Rows are points. The last column is the point's height on a tilted bowl or saddle (a function of degree 2), plus a little noise. Count its main directions that bend up, bend down and stay straight.
In the rows, zero is written as 128.

Points:
[[145 143 140]
 [166 107 101]
 [135 129 140]
 [118  82  67]
 [168  97  85]
 [112 181 117]
 [147 110 120]
 [169 140 116]
 [124 152 142]
 [155 138 134]]
Directions: 0 up, 2 down, 0 straight

Points (9 x 3):
[[102  79 178]
 [151 127 120]
 [143 152 141]
 [138 158 144]
 [123 104 136]
 [147 139 131]
 [140 191 183]
 [114 116 134]
 [ 92 106 146]]
Directions: 1 up, 1 down, 0 straight

Points, 17 rows:
[[117 153 145 138]
 [155 146  85 130]
 [110 137 113 126]
 [114 131  67  64]
 [ 89 117 135 126]
 [137  76 121 170]
 [150 125 140 119]
 [147  99 150 122]
 [161 115 129 125]
 [124  86  99 139]
 [132  95  64  75]
 [160 120 141 116]
 [ 86 128  97 100]
 [132 162 136 159]
 [134  81 143 157]
 [121  93 104 134]
 [ 99 143  95 112]]
Directions: 1 up, 1 down, 1 straight

Points (18 x 4):
[[166 155 147 152]
 [ 70 165 149 171]
 [113 106 158 141]
 [166 121 157 120]
 [122 152 152 146]
 [ 90 162 113 142]
 [175 130  84 164]
 [107 133 132 129]
 [100 151 147 146]
 [118 145  80 145]
 [137 171 170 184]
 [100  65 153 195]
 [135 111 148 124]
 [127 125 148 127]
 [144 122 151 123]
 [124 129 109 128]
 [108 142  94 134]
 [151 138 130 129]]
Directions: 2 up, 0 down, 1 straight

Points:
[[115 111  60 114  81]
 [157  88 170 136 165]
 [100 139 134  65 156]
 [141 114 109  86 138]
 [148 126 155 109 138]
 [136 152  75 131  93]
 [114 143 180 119 104]
 [111 146 101  83 164]
 [187 129 128 122 109]
 [156 142  69 138  66]
 [170 119 141 149 154]
 [156 132 110 124 128]
 [117 105 155 136 164]
 [138 178  94 121 127]
 [ 98 135 145 128 124]
 [130 115 107 153 131]
 [107 120 101 106 140]
 [146  81 171 126 159]
 [ 99 137 134 101 136]
 [128 124 121 179 148]
 [130 143 100 104 143]
 [158 153 154 104 133]]
Directions: 1 up, 2 down, 1 straight

Points (26 x 5):
[[ 76 158 134 145 141]
 [143 111 152 160 127]
 [130 144 144 137 137]
 [155  85 159 169 119]
 [132 137 123 103 137]
 [120 121 156 147 128]
 [127 101 105 129 118]
 [152 151  82 146 189]
 [159  85  92 138 105]
 [110 153 149 109 122]
 [117 156 116 140 157]
 [172 156 120 138 181]
 [117 125 153 163 130]
 [114 101 128 116 130]
 [147  73 132 159 104]
 [136  77 116  51 156]
 [ 80 100 133  86 158]
 [104 135 107 111 138]
 [120 109 116 131 125]
 [169 152 159  71  49]
 [144 135 137 153 146]
 [124 113 136  89 131]
 [123 123 155 170 129]
 [178 125 116 100 141]
 [159  82 154 118 124]
 [165 136 168 119  96]]
Directions: 1 up, 1 down, 2 straight

Points, 47 rows:
[[ 96 156 126 140 165 157 163]
 [ 95  99 139 137 149  84 124]
 [119 121 126 169 167 111 155]
 [141 205 106 111 106  94 204]
 [111 131 137 151 163 123 155]
 [131 119  71 126 143  99 155]
 [ 77 133 178 120 123 164 169]
 [126 138 161  48 138  89 163]
 [115 142 115 153 142 121 149]
 [141 135 133 132 118 119 135]
 [100 129 103  94 112 139 148]
 [126 120 109 168 172 120 153]
 [110 116 123 136 120 150 142]
 [112 118 194  83 125 105 157]
 [157 130 134  72 198 170 154]
 [114  87 153 114 138 152 149]
 [117  72 112 125 178 135 157]
 [146 126 114 154 123  98 135]
 [166  92  92 128  80 146 169]
 [128 132 137 102 121 132 138]
 [124 165 182 133 157 122 177]
 [128  73 137 161 138 106 128]
 [136 104 109 115 151  89 124]
 [116 125 177  78  90 132 161]
 [126  99 128 136 123 152 139]
 [ 92 129 171  75 107  95 131]
 [ 94 122 125 155 164 129 166]
 [134 160  91  96 164 153 150]
 [149 100 187 128 130  71 140]
 [155 163 144 116 130 106 150]
 [112 137 107  89 111 140 149]
 [160 117 166 104  95 113 156]
 [103 100 137 112 119 118 123]
 [133 137 110  94 172 151 148]
 [ 88 145 116 138 139 130 158]
 [132 126 157 148 100 124 147]
 [139  99 136 102 124 145 136]
 [ 95  60 126  91 127 150 145]
 [136 120 122 119 150  99 131]
 [105 144 106 128 164  75 170]
 [142 105 100 133 109 147 142]
 [150  86  77 107 145 115 138]
 [127  93 121 117 123 120 125]
 [ 91 137 105  97  91 120 147]
 [182 116 142  90 164 142 128]
 [125 146 175 123  86 102 166]
 [114 167 157 119 150 112 168]]
Directions: 4 up, 1 down, 1 straight
